Every row gives one point. Two turns around zero, p and q, are shown by what they do to some points. Where does a point land after both, in the order given? Backwards means that the second turn is done in reverse. Each puzzle has new turns, and all numbers are rounded.

Turn p:
[0.25 0.33] -> [ 0.25 -0.33]
[-0.37 -0.19] -> [-0.08  0.41]
[ 0.11 -0.14] -> [-0.16 -0.07]
Turn q:
[-0.19 -0.10] -> [-0.20 -0.09]
[ 0.16 -0.15] -> [ 0.15 -0.16]
[-0.30 -0.17] -> [-0.31 -0.15]
[0.33 0.42] -> [0.36 0.40]
Where do these land?
q, then p backwards: [-0.14 -0.08] -> [ 0.11 -0.12]
q, then p: [-0.30  0.21] -> [0.30 0.21]
p, then q: [ 0.44 -0.13] -> [-0.27 -0.37]

Turn p:
[-0.31  0.17 -0.23] -> [ 0.28 -0.31 -0.01]
[ 0.02  0.09 -0.30] -> [ 0.25 -0.03  0.19]
[0.02 0.04 0.09] -> [-0.02  0.05 -0.09]
[ 0.25 -0.59  0.39] -> [-0.71  0.21  0.09]
[0.02 0.28 0.05] -> [ 0.20  0.09 -0.19]
Turn q:
[ 0.18 -0.18  0.50] -> [-0.06  0.03 -0.56]
[-0.29 -0.05 -0.06] -> [ 0.20 -0.20  0.10]
[ 0.08  0.00 -0.21] -> [-0.14  0.00  0.18]
[ 0.30 -0.31  0.32] -> [-0.28 -0.05 -0.46]
[-0.26  0.32 -0.19] -> [0.29 0.10 0.33]
[-0.01  0.21 -0.36] -> [-0.02  0.10  0.40]
Where do these land?
q, then p: [-0.03  0.16  0.18] -> [0.18 0.15 0.05]
p, then q backwards: [ 0.26 -0.07 -0.13] -> [ 0.05  0.25 -0.16]
p, then q: [-0.17 -0.27  0.04] -> [ 0.13 -0.28 -0.08]
q, then p: [-0.29 -0.01 -0.11] -> [-0.24  0.19  0.03]
p, then q: [0.58 0.37 0.26] -> [0.10 0.60 0.41]
p, then q: [-0.36 -0.19 -0.24] -> [-0.12 -0.33 -0.31]

Turn p:
[-0.16 -0.28  0.23  0.27] -> [ 0.10 -0.15 -0.17 -0.41]
[-0.16  0.20  0.26 -0.32] -> [-0.02  0.48 -0.06 -0.02]
[ 0.09 -0.36 -0.42 -0.35] -> [-0.19 -0.22 -0.39  0.45]
[-0.03  0.28  0.01 -0.06] -> [-0.06  0.20  0.19  0.05]
[ 0.08 -0.08 -0.41  0.15] -> [-0.18 -0.37  0.08  0.17]
[0.19 0.24 0.33 0.31] -> [ 0.35  0.06  0.35 -0.22]
Turn q:
[ 0.19  0.30  0.14 -0.10] -> [-0.28 -0.26  0.02 -0.09]
[-0.13 -0.30 -0.32 -0.05] -> [0.42 0.09 0.06 0.16]
[-0.09  0.27  0.12 -0.23] -> [-0.26 -0.19 -0.04  0.21]
[-0.14 -0.23  0.02  0.26] -> [ 0.13  0.33 -0.10 -0.07]
[-0.27 -0.14 -0.18  0.10] -> [ 0.24  0.17 -0.16  0.15]
[ 0.51  0.23  0.59 -0.25] -> [-0.67 -0.21  0.41 -0.26]
[-0.07 -0.13 -0.37  0.27] -> [ 0.42  0.07 -0.20 -0.10]
Where do these land?
p, then q backwards: [ 0.51 -0.51 -0.08 -0.07] -> [-0.26  0.27 -0.61 -0.13]
p, then q: [-0.04  0.27 -0.01 -0.29] -> [-0.19 -0.06 -0.34 -0.05]
p, then q: [-0.03  0.18 -0.29  0.17] -> [-0.15  0.34 -0.01  0.11]
q, then p backwards: [-0.45 -0.11  0.05  0.09] -> [ 0.05  0.01  0.07 -0.47]
p, then q backwards: [-0.23  0.28  0.43  0.15] -> [ 0.28 -0.37  0.15  0.32]
p, then q: [ 0.24 -0.12 -0.10 -0.04] -> [ 0.14  0.11  0.02 -0.22]
